Rows are points. The ring and each string are closed loops that go straight from each point to the next, and from the last back to the first. Before rounding, they use only three directions, however many columns there are. Count how often each string passes through the ring. Passing back the other way cancels.
(in the rows, 128 means zero)

Ring (8 x 3):
[[113 167 116]
 [ 84 177 109]
 [ 67 163 108]
 [ 69 147 110]
 [ 90 123 116]
 [123 113 124]
 [138 122 127]
 [133 148 123]]
String (32 x 3):
[[ 61 132 102]
 [ 61 134  92]
 [ 84 131 106]
 [106 130 124]
 [126 119 142]
 [121 104 130]
 [113 105 113]
 [130 100 122]
 [146 109 143]
 [136 124 140]
 [121 133 124]
 [116 137 106]
 [129 137 112]
 [106 146 110]
 [129 139 133]
 [147 141 142]
 [141 161 126]
 [110 182  98]
 [ 98 173 101]
 [ 96 165 106]
 [112 149 127]
 [112 167 132]
 [ 83 187 111]
 [ 61 193  95]
 [ 57 182  89]
 [ 71 166  98]
 [ 37 183  83]
 [ 36 177  96]
 [ 75 152 121]
 [100 140 130]
 [105 134 138]
 [ 78 130 125]]
Times through: 2

Ring (10 x 4):
[[107 123 154 150]
 [ 90 141 142 145]
 [ 68 145 127 134]
 [ 57 132 113 119]
 [ 77 119 110 102]
 [111 111 116  91]
 [138 102 129  95]
 [144  93 143 111]
 [134  92 153 131]
 [121 103 157 146]]
String (31 x 4):
[[ 10 128 114 144]
 [ 21 138 107 129]
 [101 155 116 102]
 [116 139 126 107]
 [ 76 114 122 120]
 [ 28  93 105 118]
 [ 48  98 100 100]
 [ 96 116 104  83]
 [139 137 118  83]
 [126 128 128 102]
 [158 138 125  83]
 [163 119 125  78]
 [148 134 132  98]
 [114 104 135 116]
 [113  83 140 122]
 [137  68 150 123]
 [128  55 158 138]
 [110  65 156 145]
 [111  94 148 136]
 [115 112 142 128]
 [ 88  84 153 154]
 [ 82  73 172 183]
 [107 107 171 173]
 [142 148 151 131]
 [122 138 141 126]
 [109 127 136 123]
 [118 149 138 125]
 [112 168 137 129]
 [121 145 133 114]
 [ 81 124 131 131]
 [ 49 126 125 140]]
Times through: 3
String (22 x 4):
[[112 142 123 105]
 [ 75 140 103  95]
 [ 26 108  96 108]
 [ 42 104 109 117]
 [ 78 118 120 116]
 [105 141 121 105]
 [ 88 128 125 119]
 [ 45 117 124 139]
 [ 98 136 131 123]
 [127 164 135 117]
 [ 84 149 152 163]
 [ 64 110 161 182]
 [ 79 102 152 160]
 [118 127 142 127]
 [141 142 147 124]
 [116 130 160 155]
 [ 73 114 157 171]
 [ 78 122 143 149]
 [ 48 133 139 161]
 [ 46 153 126 145]
 [ 38 121 122 140]
 [ 80 121 126 124]]
Times through: 3

Ring (10 x 8):
[[127 109 106 100 136 115 137 119]
 [107 115 120 106 133 129 148 126]
 [ 91 129 148 127 127 141 155 142]
 [ 90 144 173 155 115 144 153 154]
 [100 157 190 180 101 139 143 160]
 [124 161 189 193  92 124 127 158]
 [146 151 171 181 101 109 117 149]
 [160 135 144 155 117  98 114 138]
 [162 120 120 127 131  95 117 127]
 [149 110 105 106 137 102 125 119]]
String (30 x 8):
[[ 67 145 173 151 106 158 163 150]
 [ 85 138 178 139 147 148 165 168]
 [111 132 167 135 156 131 153 164]
 [ 97 159 201 183 112 142 148 171]
 [ 97 185 217 233  44 142 128 159]
 [117 162 183 195  76 127 126 148]
 [127 144 164 164 110 120 130 148]
 [137 140 166 156 134 115 132 157]
 [149 148 179 174 128 109 124 163]
 [149 176 198 228  58 109 103 152]
 [140 170 186 214  60 113 108 146]
 [132 146 163 168 104 117 126 145]
 [133 139 161 154 127 117 132 151]
 [134 147 179 167 130 118 133 164]
 [116 178 214 221  74 131 126 167]
 [100 180 211 224  55 140 129 159]
 [102 160 184 188  79 137 135 150]
 [111 142 165 155 115 130 141 149]
 [114 128 156 128 153 128 150 156]
 [ 74 135 168 132 137 154 168 158]
 [ 63 141 159 144  93 159 161 137]
 [ 80 136 145 140  92 147 151 128]
 [110 130 142 134 117 129 141 135]
 [121 115 134 107 162 123 149 145]
 [108 108 122  92 163 129 156 137]
 [ 80 115 114 101 113 145 156 115]
 [ 83 126 126 122  96 144 150 117]
 [ 99 131 140 135 106 135 144 130]
 [104 133 146 139 111 132 143 135]
 [ 76 139 156 144  99 150 155 138]]
Times through: 4

Ring (8 x 11):
[[ 66  96 168 164 132 105 157 139 122 160 104]
 [ 58  80 160 170 141 112 152 153 113 167 101]
 [ 77  86 139 161 147 129 142 156 104 159 108]
 [134 131 112 127 136 150 118 131 105 121 130]
 [175 172 102  99 121 157 101 103 112  91 147]
 [184 193 113  91 110 147 110  85 125  82 151]
 [156 181 136 108 111 126 138  89 134 102 139]
 [103 139 162 140 120 106 160 112 133 136 119]]
String (30 x 11):
[[ 51  84 169 177 147 100 188 156 121 179  97]
 [ 92 114 149 151 136 118 157 136 119 149 114]
 [111 122 138 136 125 132 116 124 113 127 123]
 [ 97 109 141 146 131 129 124 134 111 138 117]
 [ 95 111 142 149 137 124 148 139 115 146 115]
 [ 55  71 147 179 162 118 183 175 106 184  97]
 [ 80  86 131 163 158 132 160 166 102 165 107]
 [106 119 132 145 144 129 158 142 113 146 118]
 [124 134 128 131 132 136 134 126 114 127 126]
 [161 154 107 105 117 159  76 106 106  92 143]
 [184 171  94  91 112 169  64  96 105  76 152]
 [146 151 121 115 119 144 104 109 114 105 136]
 [127 143 131 130 131 130 149 122 120 127 127]
 [180 184 104  98 124 151 127 101 119  94 147]
 [207 201  89  80 115 165  97  87 116  71 159]
 [171 175 107 104 126 149 129 106 118 100 144]
 [137 148 125 123 128 136 135 118 118 119 131]
 [144 149 120 117 123 144 112 113 114 109 135]
 [172 159  96 101 120 167  75 108 103  88 146]
 [152 140  99 114 131 163  89 124  99 105 138]
 [132 132 120 124 125 146 100 122 107 114 131]
 [117 128 133 135 130 132 130 126 115 129 124]
 [100 103 131 145 135 138 113 141 103 137 118]
 [ 51  57 146 177 150 127 131 171  97 172  98]
 [ 30  49 163 190 154 111 159 176 104 188  90]
 [ 40  69 167 184 152 102 186 166 116 187  93]
 [ 79 104 154 159 140 113 166 143 119 159 108]
 [ 51  83 169 176 145 101 182 155 120 178  97]
 [ 27  62 181 189 145  93 180 163 119 190  89]
 [ 25  60 182 190 145  93 179 163 118 190  88]]
Times through: 1
